Every row gives one point. Each copy is the shape, with its points in the same order, stretched, turned, moved and blurred by noise. Say if it was mirrored as well.

Shape (8 x 3):
[[ 66  -7 -87]
 [-16   1 -12]
 [ 35 -48 -55]
 [-44   8  25]
 [ -8 -63 -41]
 [ 95  36  12]
 [-71  40 -30]
 [-34  17  51]]
Copy 1 (8 x 3):
[[ 53  47 -57]
 [ -6 -20  -2]
 [  5  26 -68]
 [ -8 -61  15]
 [-37  -1 -50]
 [102 -10 -30]
 [-26 -15  43]
 [ -3 -70  14]]
Copy 1 is: only turned
Copy 2:
[[ 66 -14  48]
 [-29  14  13]
 [ 12 -47  55]
 [-49  37 -22]
 [-30 -45  54]
 [ 75 -11 -40]
 [-38 101  30]
 [-34  25 -34]]
Copy 2 is: mirrored
Copy 3 (8 x 3):
[[ 16 -56 -85]
 [ -9  22  -5]
 [-28 -34 -48]
 [-15  53  30]
 [-66  -7 -35]
 [ 78 -63  21]
 [ -2  72 -25]
 [  0  48  63]]
Copy 3 is: only turned

Shape:
[[ 39 -13   8  16   6   8]
 [-40 -55  33 -75   6 -28]
 [-36 -46  23 -80 -30  -6]
 [ -8 -49  -4  23  23 -12]
 [-13 -22  48 -56 -27   7]
 [  5 -54 -27  36  -5  40]
 [ -4  -3   0  20  49  46]
 [-65  20  81 -26 -46 -53]
 [-92   9  56 -23 -47 -20]
 [ 44 -49 -15  49  36  43]
 [-22 -21 -28 -91 -18 -31]]
Copy 1:
[[ -1 -34  14 -44   8   0]
 [ -2  68  59  25 -62 -68]
 [ 20  78  77  25 -69 -44]
 [-66 -23  22 -39 -46 -29]
 [ 21  41  67  27 -14 -32]
 [-54 -39  59 -67 -51  -4]
 [-65  -9  15 -48  29   4]
 [  7  43  37 114 -31  -9]
 [-24  62  57 100 -52   0]
 [-51 -69  31 -94   5 -18]
 [ 17  85  16 -17 -74 -13]]
Copy 1 is: only turned
Copy 2, 11 rows:
[[  18  -12   29   34   22   11]
 [  -5  -15   93  -62   -6  -47]
 [ -10   -5  101  -53  -33  -16]
 [  13  -28   41   17   11  -58]
 [ -13  -12   94  -44   11    4]
 [  10  -55   34   22  -16   -9]
 [  -6  -28   -9  -23   12  -11]
 [ -96   50   96  -33   20  -33]
 [-104    7   92  -44  -18  -37]
 [  43  -54    1   31   31   -9]
 [  26   21   86  -42  -61  -15]]
Copy 2 is: only turned
Copy 3, 11 rows:
[[ -1 -25  23  45 -30  12]
 [ 38 -94 -58   2  70   6]
 [ 64 -65 -46 -13  55  27]
 [  0 -38 -49  48 -31 -11]
 [ 42 -57 -23   6  51  58]
 [ 33   3 -24  49 -56   8]
 [-26  12  -9  74   6  -2]
 [-31 -55 -72 -45  59  81]
 [-10 -20 -95 -47  62  81]
 [  2  -9  14  97 -64 -10]
 [ 56 -49 -16 -30  56 -37]]
Copy 3 is: only turned
Copy 4 (11 x 6):
[[  42    5   31    7   30  -29]
 [ -38  -65    8  -19  -66  -45]
 [ -31  -74  -14  -48  -46  -14]
 [  17   17   17   -7    1  -73]
 [ -26  -54   13  -15  -23    1]
 [  26    7   -8  -42   80  -59]
 [   7  -12   -6   50   81  -37]
 [ -62   -2   11   -3 -109   43]
 [ -63   -5  -23   -9  -62   36]
 [  45   16   30    3   94  -73]
 [  17  -86  -42  -24  -45  -25]]
Copy 4 is: mirrored

Shape, 15 rows:
[[ 22  51   6  10  52 -83  11 -29  57]
 [ 30 113 -23  81 -13 -46 -64  16   3]
 [-32   5  -6 -54  -5  18  37 -52  -3]
 [ 33 -14  27 -21  12 -40  -9   0   7]
 [-44  44 -22 -10  48 -15  61  -7 -10]
 [ -2  32 -32 -41 -12  10 -13  26  14]
 [-17   4 -78   1  45  13  33 -54 -16]
 [  7 -67 -37 -10 -24   7 -60  14   5]
 [-61 -15  31   0  54  29 -16 -38  -3]
 [ 65 -17  13  52 -28  27  10 -19  30]
 [  6   0 -44 -19  -2 -25 -16 -18  36]
 [ 13 -25 -18 -69  -4 -42  -5 -34  -3]
 [ 55  30  32  53 -40 -47  -7  11 -70]
 [-11  33 -42 -42  39   4 -50  -4 -10]
 [ 46  63  -2 -13  31 -13 -49  17  43]]
Copy 1 (15 x 9):
[[ -28  -16   16  -30   -1  -99   11   83  -43]
 [ -34   41   67   19   -7   21  -11   96   50]
 [  -7   11  -34  -33   -3  -48  -42  -59  -43]
 [  29  -25   20  -60  -15  -34   13   20  -20]
 [   0   31    9   12   34  -67  -38   -1  -72]
 [   4   15  -34  -13   28   21   -2   16    7]
 [ -30  -37    3   29   35  -31  -33  -12  -62]
 [  21  -63  -19    2  -27   54    6   34    2]
 [  16  -31  -41   22  -46 -116  -29  -18  -11]
 [ -23  -34   29  -16  -55   30   66    6    6]
 [ -27  -32  -27  -12    7   -6    1   45  -21]
 [  15  -42  -11  -63   26  -27  -35   -5  -41]
 [  34   43  121  -51  -44   39  -22    3    2]
 [   6  -23  -24    1   41  -34  -39   23   20]
 [  -6   -8   -5  -17   30  -28   36   63   42]]
Copy 1 is: mirrored
Copy 2:
[[ 70   3 -41  -1  47  -5 -44 -72  52]
 [ 92  57  62  13 -10 -25 -66 -69 -21]
 [ -2 -34 -27 -51  23  -5   2  -1  -9]
 [ 23 -24 -48  39  24   2 -41  19  31]
 [ -2 -43  17 -34  22 -23 -21 -79  -1]
 [ -2  18  17 -14  26   9 -63  -3 -16]
 [-26 -13 -15 -48 -54 -66  15 -67  -2]
 [-30  42 -10  26 -50 -20 -24  49  44]
 [-24  17  -6  29 -32  10  48 -27  14]
 [ 63  31 -19  31  22 -63  10  18 -12]
 [ 10  34 -15 -27  11  -9 -36 -19  32]
 [ -1 -42 -46 -27  -7   3 -39  13  27]
 [101 -52  19  29   1 -51 -45  17 -12]
 [-14   8  -7 -11 -30  24 -42 -35 -14]
 [ 33  32 -26  22  40  20 -79 -34 -16]]
Copy 2 is: only turned
